Each row of a before or after table is a point. The points were changed in one or more steps. Then noise was added and the rows were shuffled. The steps act on columns, c1 being the first. What was done? A step turns or swaps two columns, mirrors them in a line or flattens them onto one, adds a multiple of one to another, or multiplies or shifts one. Angles are multiples of 10 degrees, from the lower column toward the higher: turns from -170 to 170, lines from 10 to 170 but not 90. Use the fewest steps. Two steps may share a column if one is a turn and the other turns, adds or multiplies; they go together, in the order done. Otherwise the lowest column goes first.
In the rows, zero is written as 128.

Before (13 x 2):
[[168  97]
 [186 149]
 [142 114]
 [131 108]
 [117  83]
 [178 116]
 [148  60]
 [ 69 102]
 [110  68]
 [117 106]
 [127 160]
 [ 95  92]
 [160 158]]
After (13 x 2):
[[116 100]
 [ 95  71]
 [167 124]
 [ 69  64]
 [142 125]
 [106  55]
 [132 114]
 [179 149]
 [158 178]
 [127 163]
 [119  76]
 [147  76]
 [186 191]]
Steps: add 0.7 times c1 to c2

Before (13 x 4):
[[ 83 122 211 124]
 [119 130 108 110]
 [103 103 215  45]
 [147 154  82 143]
 [101 151  63 151]
 [153  74  73 138]
 [171  77 120  99]
 [207 148  99 166]
 [142 112 143 150]
 [129 126  95 186]
 [122 177  72 147]
 [153  95  56 130]
 [122  79 112  82]]
After (13 x 4):
[[138 104 171 152]
 [124  94 183 169]
 [140 135 203  96]
 [126 189 144  98]
 [127 147 150 134]
 [117 216  36 124]
 [146 173 136  91]
 [131  77 161 104]
 [112 130  45 126]
 [140 144 182  75]
 [132 108 113 105]
 [112  97 193 144]
 [163  83 159 142]]
Steps: multiply c1 by 0.4; turn c2 and c4 by 110 degrees; multiply c3 by -1

Before (14 x 6):
[[145  82 117 122 116 193]
 [174  96 127 184 139 164]
 [ 99  96 150 200 207 116]
 [140 115  48 124  98 128]
 [128 100  81 108  93  99]
 [ 76 119 138 183 122  76]
 [ 92 171 147 172 157 187]
 [116  94  69 123 103 115]
 [192 117 108 118 129 197]
 [160 103  74 117 132 170]
 [ 96 137 172 183 155  82]
 [126 134  23 108 120 170]
 [139 124 145 127 126  45]
 [128 126 146 206 138 110]]
After (14 x 6):
[[124 139 207 126 127  41]
 [114 142 108 125 100 125]
 [121  77 197 182 122  77]
 [ 96  98 211 198 209 117]
 [ 94 176 186 184 140 167]
 [ 83 147 179 121 118 192]
 [101 128 140 107  94  97]
 [116 192 170 119 129 197]
 [ 93 116 127 124 104 114]
 [132 125  84 107 119 169]
 [139  95 232 184 155  83]
 [170  93 206 173 156 188]
 [128 127 206 207 139 111]
 [101 159 133 118 130 170]]
Steps: swap c1 and c2; shift c3 by 60

Before (8 x 8):
[[186 203 122 188 183 100  62 119]
 [152 158  80 131 126  72 178 175]
 [206 155 102 124 137  37 110  81]
 [162 227 117 127 121 131 123 151]
 [101  66 192 115 104 125  91 113]
 [174 136 115 150 129 149 137 150]
 [121 169 184 136 131 155 199  97]
 [159 125 191 125 194 162  54 147]]
After (8 x 8):
[[157 229 124 123 132 134 125 103]
 [154 124 125 123  67 161 101  96]
 [182 205 124 192  73 100 102  73]
 [ 96  65 128 116 152 126 112  60]
 [122 169 125 133 124 154 159  43]
 [210 149 133 122 117  37 124  29]
 [154 158 134 135 127  76 152 127]
 [172 136 127 153 125 147 128 102]]
Steps: multiply c3 by 0; multiply c5 by -1; multiply c7 by 0.4; shift c8 by -50

Before (12 x 9):
[[139 150 143 118 165  82 124 114  61]
 [ 80 149 114  76 111 152 132 105 141]
 [138 153 110  54 139  69 164 167  98]
 [115 120 169  95 151 106 154 107  89]
 [118 110  96 145 158  70 119 158 115]
 [152 145 104 191 124  71 185  65 102]
 [ 93 112  95 173 188 118 203 120 127]
 [121 150 123 138 112 120 111  76  82]
 [132 169 118  94 139 102 140 133  69]
 [124 142 144 158 126 172 152 157 102]
 [125 165  94 145 143 138 170  83 178]
 [ 75 169 133 150 123 123 120 114 130]]
After (12 x 9):
[[136 152 170  53 136 168  69 169  97]
 [116 137  99 158 124 152 172 159 102]
 [148 169   9 153 127 119 125 115 128]
 [161 108 148 145 160 120  70 160 113]
 [134 150 120 142 111 113 120  78  83]
 [135 169 150  93 138 140 103 135  69]
 [167 151  43  77 111 136 151 106 141]
 [101 119  49  94 153 150 105 106  90]
 [174 113  93 174 189 204 118 122 127]
 [107 151 133 116 165 123  80 114  60]
 [156 168 162 144 143 170 138  81 181]
 [135 142 210 191 126 184  72  69  99]]
Steps: turn c1 and c3 by 120 degrees; multiply c3 by 2.5; swap c6 and c7

Before (14 x 11):
[[149 104 113  19  92 161  95 146  93 125 116]
 [ 95  82 128 128 102 158 125 154 123 137 128]
 [130 125 179 154 185 166 148 128  32  51 117]
 [151 104 126 122 106 164 249 139 123 141 164]
 [159  98 209 129 143 154 107 117  38 155 128]
 [103 125 167 152  93  45  98 121 127 142 153]
 [113  87 106 157 113  68 144  84 117  96 115]
 [ 91 116 137 155 129 138  93 162  76 150 108]
 [100 132 134 101 180 141 195  36 114  65 107]
 [105  88 165 145  97 158 205 134  57 148 103]
 [131 124 106 122 117 148 128 120  75 155 117]
 [155  97 167  67 168 158 144 146  66 148  96]
 [ 98  70 138 107 121 123 117 129  95 128 149]
 [122 111 122 143 106 162  96 156 133 106 103]]
After (14 x 11):
[[ 89 107 138 156 163 139  91 134 168 147 118]
 [120 145 124 140 159 162  97 110 140 105 115]
 [161  94 207 130 119 155 106 141 159 154 128]
 [106 112 167 146 140 157 202 104 182 150 120]
 [115 153 106 158  88  71 144 106 178  98 123]
 [152 124 114  21 152 154  98  97 180 123 120]
 [ 98 116 131 100  31 138 195 164 136  65 118]
 [130  69 182 153 119 165 151 185 169  52 125]
 [153 143 125 120 139 163 248 107 150 139 143]
 [157 111 166  65 137 160 144 174 167 146 116]
 [ 91 156 129 124 160 159 124 108 161 136 123]
 [ 96 152 136 104 133 125 115 121 182 129 135]
 [106 129 168 147 122  44  97  93 103 143 139]
 [134 101 104 124 120 147 128 119 185 157 123]]
Steps: turn c2 and c9 by -140 degrees; add -0.7 times c3 to c9; mirror c5 and c8 in the line at 50 degrees; multiply c11 by 0.4

Before (11 x 14):
[[145 148 134 128 109 146 126 111 171 128 164 129  81 131]
 [144 150 103 154 111 148 141 102 117 119 129 129 133 125]
 [151 152 133 119 126 148 110 110 113 131 155 137 126 126]
 [137  80 120 117 117 148 135 101 126 121 119 137 141 135]
 [130 154 106 123 137 134 120 141 129 124 122 126 125  94]
 [147 148 122 116 120 141 130 120 121 124 121 104 139 143]
 [117  97 107 120 183 139 134 112 113 123 162 140 145 142]
 [100 142 128 133 143 136 114 168 132 133 148 113 106 140]
 [121 142 136 119 109 145 153 114 115 134 131 118 132 115]
 [146 139 131 117 120 105 117 119 155 137 161 129 136 142]
 [150 147 136 123 108 135 122 103 116 100 133 115 145 102]]
After (11 x 14):
[[144 154 129 116 123 104 116 145 156 138 161 132 136 123]
 [146 176 124 118 118 141 131 141 122 125 123 108 140 116]
 [150 174 136 125 108 132 122 134 114 101 132 120 146 163]
 [130 194 106 121 139 134 121 103 130 123 122 124 127 151]
 [135   6 121 118 115 152 137 155 124 121 119 142 141 133]
 [118 162 137 119 108 145 152 133 117 136 133 123 133 144]
 [146 177 131 129 110 148 126 142 173 127 167 135  80 133]
 [145 185 104 155 114 144 142 153 118 119 127 137 129 143]
 [150 188 135 119 125 148 109 145 112 131 154 139 126 141]
 [ 97 162 131 136 141 137 113  99 132 131 149 113 105  95]
 [114  51 105 125 181 138 135 145 111 123 163 125 143 123]]
Steps: multiply c2 by 2.5; add -0.3 times c5 to c12; turn c8 and c14 by -150 degrees

Before (14 x 18):
[[ 97 107 176  84  93  76  98 112 155 144 162 119 116 136 124 134 179 111]
 [ 83 124 154 104  91  52 129 156 168  69 116 105 175 135 121 146 182 140]
 [112 120 132  73 129  97 111 150 109  72 145 115 158  91 132 115 162 135]
 [102 137  81 164 165 157 103 167 111 174 141 100 167 181 110 201  36  88]
 [ 91  96 131 170 150 110 109 146 143 160 106  52  96 106 177  87 163 168]
 [121 160 165 113  92 142 124 112 144 116 143 173 193 147 131 170 137 137]
 [ 66 165  64 114 166 154 127 194 115 249 109 131 204 184 163 178  60  83]
 [ 64  68 147 157 122  94 170 123 121 139 141  89 121  80 183 116 124 125]
 [ 90 131 140 100  96  87 115  93 126  80  94 155 103 109 137 168 143 129]
 [121 136 177 104  92  98 154 141 157 131  99 167 153  91  72 122 134 118]
 [115  54 157  98 122  90 118 146 185 129 129 170 135 113 131 154 197 148]
 [130  54 115 178  89 112 119 154 117 171  98  75  99 112 216  98 111  95]
 [126 135 155  70 115  73 128 105 199  66 141 136 140 123 128 124 108 155]
 [ 80  75 100 133 106 141 155 167 112 149 126  77  94 162 160 106 126 147]]
After (14 x 18):
[[112 123 133 122 113  97 110 150 139  71 181 114  92  93 139 114 159  95]
 [115  52 158 135 168  94 117 145  89 127 151 169 110 114 110 153 196 109]
 [ 83 125 153 110 178  52 128 156 126  70 144 104  81 136 109 146 181 102]
 [ 68 162  61  83  99 153 130 194 106 249 126 130  62 182 169 178  59  41]
 [102 139  83  76  83 157 102 169 121 172 110 100 127 181 115 202  37  47]
 [122 158 165  76 166 142 124 112 139 116 150 173  89 147 126 171 139  96]
 [131  56 113 147 172 111 119 154 135 170  71  74 154 112 213 100 110  55]
 [125 133 158 137 181  74 128 103  88  66 180 136 101 122 102 123 106 116]
 [121 137 181 134 164 101 158 140 143 131 128 166  82  91  66 121 132  78]
 [ 62  68 149 117 144  94 170 123 124 139 113  91 154  81 181 116 122  83]
 [ 92 132 140 174 154  87 117  94 149  78 128 155 109 106 135 166 143  90]
 [ 94  97 131 145 133 110 110 145  94 160  83  53 159 106 165  85 163 130]
 [ 81  73 100 155 140 137 158 168 145 150 122  74 153 160 165 105 127 109]
 [ 95 110 177 137 169  78 100 113 135 144 184 117 134 137 116 134 179  71]]
Steps: turn c4 and c11 by -50 degrees; turn c4 and c13 by 130 degrees; turn c9 and c15 by -20 degrees; turn c5 and c9 by -140 degrees; shift c18 by -40

Before (14 x 20):
[[123 149 114  79 189 169 144 103  64 114 134 122  74 103 144 173 130  81
  180 171]
 [163 123 139 147  82 116  86 165 167  76  67 152  89 217 132 158 101 122
   72  84]
 [175 155  84 149 111 129  79 113 198 134  83 129  81 214 104 120  74 113
   90 134]
 [138  99  79 123 111  90 143 142 136 181 123  72 143 122 144 188  91 137
   77 150]
 [ 99 198 201  69 118 139  93  93  98 183  52  64 180 186 173 101 152  80
  131  63]
 [145 110 113 158  77 121  92 125 170 141 121 171  75 184 156 133  94  50
   84  81]
 [ 90 176 100  74 186 211 167 115 102 144 134 148 173 110 120 140 143  98
  129 174]
 [112 139 107  96 201 192 112  86  81 184 131 128 139 122 167 166 121 174
   91 182]
 [154  44 106  75 139 120  88 151 130 182 125  85 159 173 114 125  62 155
   64 141]
 [133  90  88 172  87 139  75 163 105 177 138  74 154 172 127 141 105 132
  112 145]
 [106 166 112  58 141 165 137 122  88 184 150 133  93 142 108 161 173 121
  114 160]
 [199 118 122 133  72 158  87 178 179 161 134 108 106 171 142 156  41 132
   72 133]
 [141 110 112 166 109 153 116 141 115 177 110 100 110 180  80 142  21 141
   40 127]
 [196 149 189 116  79 106 102  78 131 116  85 149 140 211 134 135 125  79
   93 126]]
After (14 x 20):
[[112 139 106 175 202 194 142  71 150  85 141 126 136 130  91 130 166 174
  164 151]
 [153  46 107 197 141 119 163 150  78  94 150  87  94  71 124 141 170 154
  184 136]
 [104 166 110 213 140 162 107 103 191  98 139 133 144 112 163 152 128 118
  138 142]
 [145 110 117 107  81 123 159 121  74 109 145 167 192  69 127 130 115  51
  159 107]
 [102 198 198 202 118 139 203 122 165  99  91  63 103  74  63  85 134  81
  115 100]
 [139  99  80 150 111  90 123 101  96  80 114  72 123 125 107 182 148 137
  177 143]
 [125 147 115 169 187 169 113  77 169 158 118 120 180 161 140 145 177  80
   81 147]
 [172 155  84 108 109 129 194 123  43 114 122 130 156  38 174 116 114 114
  150 131]
 [199 117 121 136  74 157 155 149  29  95 157 108 153  78 126 182 144 133
  177 132]
 [133  92  88 103  83 142 161 148 123  68 172  71 107  83 115 159 161 128
  133 133]
 [199 151 190 134  81 103 174  85 122 141 109 150 122  36 117 100 127  80
  148 127]
 [162 121 139  96  84 117 200 138  85 170 108 153 163  32 144 173 119 121
  164 110]
 [ 92 177 100 185 189 214  92 108 157 133 107 150  87 145 112 130 135 100
  130 145]
 [142 108 113 106 110 153 148 130  56  66 124  99 121  58 176 148 205 140
  204 133]]
Steps: turn c4 and c10 by -160 degrees; mirror c7 and c11 in the line at 110 degrees; turn c8 and c16 by 40 degrees; turn c9 and c17 by -130 degrees; turn c13 and c15 by -150 degrees; turn c14 and c19 by -170 degrees; multiply c20 by 0.4

Before (13 x 24):
[[175 143 170 209  87 101 130 150 137 144 144 155  71  91  98 105  76 130
  136 118 120 107  90 158]
 [167 156 115 116 174 135  92  70 102  87 107 213 120 122  85  97 110 177
  155  60 117 138 146  80]
 [115 105 157 134 147 109 120 104 149 188 132 177 180 121 108 111 120 110
   88 164  72 141 108  81]
 [171 139 158 195  82 131  96 163 178 156 110 214 147  91 105  79 107  90
   89 125 102 151 137  84]
 [128  70 192 198  72  96 187 143 175 136  58 217 152 120 206 142  23 132
  165 162 118 169  96 126]
 [183 180 176 110 148 176  75 140 132 120  68 121 133 179  97 138  25 131
  112 117 188  97 184 151]
 [144 161 119 173 139 151 189  97 103 111  92 167 107  86  82 123 103 142
  192 134 168 104 194 100]
 [113 100 183 189 148  97 181 161 112  93 160 133 109 156 100  90  72 139
   93 150 109 182 148 158]
 [174 143 157 185 149  69 113 179 102 147 102  98 176 156 186  82  46 136
  198  53 166 122 172 148]
 [156  83 109  85 111 138 118  70 210 136 170  97 132 125 118  91  50 105
   86 101  80 147 168 112]
 [ 90 110 183 118 172  81 156 109 169 107 122 100 147 161 187 117 121  76
  125 153  65 146 139 145]
 [118  79 194 105 145 122 171 101 123 149  92 149 158 168 168 152 145 142
  143 107  85  86 148  49]
 [131 162  72 142 106 143 139 188  97 126 146 106 118 170 142  81 105 141
  156  56 129  70 110  89]]
After (13 x 24):
[[ 87 113  93  78  89 119 144 140 167 142 114 102 145 163 188 170 118  93
  124 151  62 106 110 142]
 [154  82 107 135 149  87 121 168 211  86 113  95 116 126 115  94  49  63
   84 102  81 111  71 110]
 [121  76 115 121 107 107 158 149 123 147 158 151 162 167 166 198 136 165
  142 108  84 171  99  48]
 [114  99  67  97 118 185 166 149 115 118  83 135 101 155 101 160  78 129
   93 147 108  70 156 156]
 [186 180 111 179 102 110  89 185 133 184 149 124 115 178  98 172  24 190
  110 119 188 153 141 152]
 [132 164 116 146 143 144 135 109  98 117 117 105 113 172 146  60 109 125
  157  56 129 191 191  89]
 [128  70 104  92 195 199 169  96 177 184 171 217 134 115 207 192  17 192
  169 160 117  97 142 127]
 [167 138  71 132 175 193 107 136 181 128 164 211 143  92 107 127 100  91
   89 125 103 114 158  85]
 [115 107  97 112 114 138 121 109 151  93 177 180 174 122 110 145 111  76
   87 164  71 111 105  82]
 [177 139  85 103 165 209 129  90 137 106 132 158  62  86  98 152  89 109
  137 116 121 154 146 158]
 [175 143  76  72 101 186 120 170 101 140 158  96 163 156 187 127  35 144
  197  54 168 128 181 148]
 [166 154 112 131  85 116 105 144 103 166  99 211 113 121  85 105 113 213
  154  60 118 108  69  77]
 [147 157 129 150 113 170 171 195 102 168 132 168 103  86  82 118 106 181
  189 136 168 151  95 102]]
Steps: mirror c3 and c16 in the line at 60 degrees; swap c4 and c6; turn c5 and c22 by -170 degrees; multiply c7 by 0.7; swap c8 and c23; turn c10 and c11 by 120 degrees; add 1 times c10 to c18; turn c13 and c17 by -10 degrees

Before (13 x 32):
[[122 123 153 151 138 145 125 140 157 123 140 123 123 129 129 175 145  98
  114 107 122 118 113 121  79 123 119 108 138 112 137 101]
 [135 139 146 143 144  90 116 152 137 127 120 122 128 151 106 107 178 136
  137 144 118 108 127 133 141 106 106 108 141 113 130 130]
 [165 111  34 127 140 152 120 146 145 124 143 144 128 148 129 119 117 151
  135 133 122 117 122 120 122 131 150 127 124 108  94 120]
 [106 121 145 140 130  96 113 134 139 190 133 153 117 151 117 102 125 136
  113 149 156 112 137 119 140 150 147 136 134 119 150 136]
 [119 114 122 113 146 142 118  74 132 128 138 134 123 139 129 116 119 148
  142 151 124 116 141 126 140 115 126 129 127 163  49 115]
 [177 118 154 120  90  93 106 152 140 123 138 153 125 150 125 142 116 150
  100 131 141 126 120 133 140 113 170 136 139 131 148 134]
 [116 127 149 152 141 109 131 138 163 127 128 155  74 150 127 109 158 153
  138 150 173 116 180 124 108 237 143 112 142 107 130 118]
 [113 127 145 129 106 113 101 151 132 176 126 146 120 151 132 135 119 100
  141 141 130 124 114 118 137 124 115 113  96 112 136 139]
 [148 144 146 132 131  92 136 153 134 144 130 135 101 132 123 128 119 150
  140 124 123 144 151 124  98 107 145 112 124 105 152 127]
 [139 120 126 129 133 162  99 141 145 127   7 153 115 132 106 154 142 147
   98 149 169 115 115 122 139 123 157  99 127 114 142 130]
 [149 166 144 145 137 150  99 152 129 142 131 143 121  90 100 115 146 147
  112 107 133 121 116 127 129 110 138 105 135 120 146 131]
 [140 133 137 146  82  98 103 146 141 123 140 155 130 113 115 135 114 152
  122 133 138 139 132 127 133 116 111 107 136 108 129 139]
 [108 171 144 143 123 108 116 152 162 123 129 124 127 153 131 125 117 142
  118 147 125 125 120 135 121 114 129  99 126 104 143 132]]
After (13 x 32):
[[124 120 126 129 118 162  99 141 145 128   7 153 115 132 107 117 142 147
   98  97 169 115 123 122 139 122 156  82 127 113 141 140]
 [116 111  34 128  90 152 120 146 145 128 143 144 128 148 129 138 117 151
  134 128 122 117 118 120 122 131 150 127 125 108  94 129]
 [107 133 138  83 138  98 103 146 141 127 139 155 130 113 116 125 114 152
  122 121 139 138 140 127 134 116 111  95 137 109 130 128]
 [109 124 153 142 137 146 125 140 157 128 140 124 122 128 130  75 146  98
  114 122 122 117  96 120  79 123 119  96 138 113 137 128]
 [121 172 144 131 152 108 116 152 163 128 129 123 128 153 131 141 116 142
  118 113 125 124 127 136 121 113 129  82 127 104 142 137]
 [109 127 150 147 142 109 131 137 162 128 128 155  74 150 127 156 157 153
  138 119 173 115 145 124 109 238 143 103 143 108 130  78]
 [111 139 146 142 121  90 116 152 136 128 121 121 128 151 106 153 177 136
  138 126 117 108 130 133 140 105 106  96 141 114 131 130]
 [133 129 145 112 149 113 101 151 132 129 126 146 120 151 133 129 119  99
  140 113 130 125 130 119 137 124 115 104  95 112 135 146]
 [145 113 122 146 124 143 118  74 132 128 138 134 123 139 129 151 119 148
  143 115 125 116 122 126 139 116 126 130 128 163  49 111]
 [124 120 145 138 152  96 112 134 139 128 133 153 118 151 117 161 125 136
  112 122 155 112 141 118 140 150 148 141 134 120 150 124]
 [104 166 143 132 111 151  98 152 129 128 130 143 122  91 100 129 146 148
  112 154 132 121 125 127 129 111 138  91 135 121 146 140]
 [118 118 154  75  95  94 107 152 140 127 138 154 125 150 125 118 116 151
   99 118 141 127 129 133 138 113 169 141 138 130 149 138]
 [118 144 146 126 110  93 135 154 134 129 131 136 100 132 123 126 119 150
  139 131 123 145 139 124  98 108 145 103 124 104 152 107]]
Steps: turn c1 and c4 by 110 degrees; turn c4 and c5 by -110 degrees; multiply c10 by 0; turn c16 and c20 by -150 degrees; turn c23 and c32 by -60 degrees; multiply c28 by 1.6
